Each row of a before or after table is a point. The points were changed in one or more steps. Then noise was added and the rows were shuffled. The steps act on columns, c1 being the first. Name the steps. A step turns or swaps two columns, mirrors them in a line or flattens them onto one, adds a multiple of one to another, or multiplies or shifts one. Angles are multiples of 10 degrees, from the lower column toward the higher: turns from -170 to 170, lines from 10 to 170 but not 90. Use the fewest steps. Two steps may share a column if one is a turn and the other turns, adds or multiplies; they go together, in the order done. Otherwise the lowest column goes first.

Before (14 x 3):
[[-0.11  0.30  0.09]
 [-0.34  0.13 -0.74]
 [ 0.93  0.01  0.23]
 [ 1.23 -0.29 -0.18]
 [-0.13  0.00  0.27]
 [ 0.84  0.90 -0.26]
 [-0.26 -0.15 -0.36]
 [ 0.05  0.36  0.14]
 [ 0.09 -0.13 -0.33]
 [-0.11  0.41 -0.73]
 [-0.43 -0.35 -0.29]
 [ 0.09 -0.13  0.40]
 [-0.38  0.22  0.06]
 [-0.28  0.27  0.11]]
After (14 x 3):
[[ 0.01 -0.02  0.06]
 [-0.01 -0.06  0.01]
 [-0.05 -0.05 -0.58]
 [ 0.00 -0.01 -0.49]
 [-0.03 -0.03 -0.36]
 [-0.06  0.03 -0.13]
 [-0.04  0.00  0.25]
 [-0.01 -0.02 -0.49]
 [-0.06 -0.01 -0.14]
 [-0.01  0.00 -0.46]
 [ 0.02  0.04 -0.95]
 [ 0.02 -0.04 -0.08]
 [ 0.05 -0.02 -0.13]
 [ 0.00  0.02 -0.95]]
Steps: multiply c1 by 0; multiply c2 by 0; shift c3 by -0.20

Before (12 x 4):
[[-0.14  0.32  0.01 -0.22]
 [ 0.40  0.72  0.05 -0.72]
 [ 0.30  0.36 -0.18 -0.52]
 [-0.52 -0.12  0.00  0.18]
 [-0.18 -0.07 -0.32  0.58]
 [-0.41  0.66 -0.71 -0.53]
 [-0.41  0.05 -0.23  0.72]
 [ 0.52  0.65 -0.61  0.19]
 [-0.04  0.42  0.92 -0.47]
 [-0.37 -0.24  0.49 -0.20]
 [ 0.23  0.23 -0.43 -0.64]
 [-0.25  0.19 -0.54 -0.71]]
After (12 x 4):
[[-0.27 -0.23 -0.27  0.14]
 [-0.34  0.48 -0.42 -0.22]
 [-0.27 -0.21 -0.32  0.15]
 [-0.02  0.39 -0.07 -0.21]
 [ 0.20  0.81  0.23 -0.52]
 [ 0.04  0.50 -0.03 -0.30]
 [-0.05  0.42 -0.19 -0.23]
 [ 0.11 -0.05  0.06  0.02]
 [-0.56  0.71 -0.65 -0.38]
 [-0.08  0.38 -0.12 -0.28]
 [ 0.46  0.49  0.47 -0.33]
 [-0.23 -0.14 -0.23  0.15]]
Steps: flatten c1 and c3 onto the line at 50 degrees; flatten c2 and c4 onto the line at 150 degrees

Before (12 x 8):
[[ 0.04 -0.60 -0.24  0.28 -0.18  0.44 -0.82 -0.08]
 [-1.12 -0.50  0.24  0.21  0.09  0.36  0.74 -0.74]
 [ 0.08  0.04 -0.01  0.20  0.28  0.61 -0.09  0.02]
 [ 0.16  0.24 -0.14  0.13  0.18 -0.08 -0.77 -0.46]
 [ 0.00 -0.75  0.74 -1.12  0.06  0.08 -0.78 -0.24]
 [-0.18 -0.48  0.37 -0.40 -0.24  0.22  1.34  0.03]
 [ 0.12  0.22 -0.01  0.20 -0.17 -0.26 -0.70 -0.58]
 [ 0.13  0.27 -0.19  0.28 -0.37  0.27  0.19 -0.18]
 [ 0.00 -0.35 -0.36  0.06  0.13  0.62 -0.23 -0.19]
 [ 0.00  0.34 -0.25 -0.25 -0.44  0.44 -0.83 -0.56]
 [-0.37  0.09  0.47  0.09 -0.14  0.09 -0.54 -0.11]
 [-0.76  0.33 -0.37  0.19  0.12 -0.41 -0.75 -0.19]]
After (12 x 8):
[[ 0.16  0.33 -0.29  0.47 -0.18 -0.71 -1.03 -0.05]
 [ 0.49 -0.50 -0.25 -0.57 -0.35 -0.19 -0.94 -0.25]
 [-0.08 -0.37 -0.03  0.05  0.10 -0.50 -0.22  0.37]
 [ 1.08  0.26  0.26  0.26  0.71 -0.50  0.78 -0.35]
 [ 0.19 -0.03  0.56  0.06  0.18  0.01 -0.46 -0.32]
 [ 0.09  0.27  0.38 -0.27  0.10 -0.47  1.43 -0.30]
 [ 0.04 -0.37 -0.20  0.13 -0.42 -0.11  0.09 -0.21]
 [ 0.26  0.63  0.72 -0.79  0.01 -0.47 -0.57  0.02]
 [ 0.36 -0.16 -0.03  0.02 -0.22  0.26 -0.85  0.29]
 [ 0.42 -0.11 -0.35  0.13  0.62  0.56 -0.86 -0.20]
 [ 0.13  0.01 -0.41  0.07  0.10 -0.59 -0.25  0.15]
 [ 0.54 -0.04 -0.08  0.14 -0.36  0.42 -0.70 -0.01]]
Steps: turn c1 and c8 by 110 degrees; turn c5 and c8 by 60 degrees; turn c2 and c6 by 150 degrees; add 0.5 times c2 to c4; add 0.3 times c3 to c7
